Each wall is flat, endless, passes through zero and stands at right angles to its row. A trip goes straight from one point to another. Which walls does it cross, in order?

Walls:
(1): 89; -13
(2): 32; 7
(3): 32; -42
(4): 24; 15
Trips:
-71; -7 to -46; -4 => none
48; 20 to 28; 48 => 3
60; -23 to 18; 80 => 3
44; 21 to -13; -14 => 4, 2, 1
49; 24 to 30; 33 => 3
17; 16 to 4; 48 => 1
-37; -31 to -54; 54 => 3
-1; 25 to -13; 6 => 2, 4

Walls:
(1): 3; 4; 0; 42; -64; -23; -23; 1
(2): 46; 23; 25; -6; 6; -2; 45; -29
(3): 9; 32; -93; -41; 50; -16; 24; -36
(4): -38; -26; -6; -38; 4; -103; -14; -39
Trips:
-3; 8; -25; -23; 26; -36; -98; 10 to -27; 60; 40; -118; -51; 3; 44; 13 => 1, 2
-76; -83; -12; -44; 17; -14; 15; -29 to -35; -8; -43; -52; 16; -15; -21; 31 => none
-19; -29; -11; 7; 22; -27; 34; -34 to -11; -16; 36; 67; 30; -8; -24; 40 => 2, 3, 1, 4
-37; 44; -16; -20; -48; -5; -6; -12 to -22; 52; -18; -22; 4; 9; 53; -20 => 2, 1, 4
-3; 47; 42; -25; 8; 15; 21; 17 to 53; -45; 43; 6; -24; -6; 26; 65 => 1
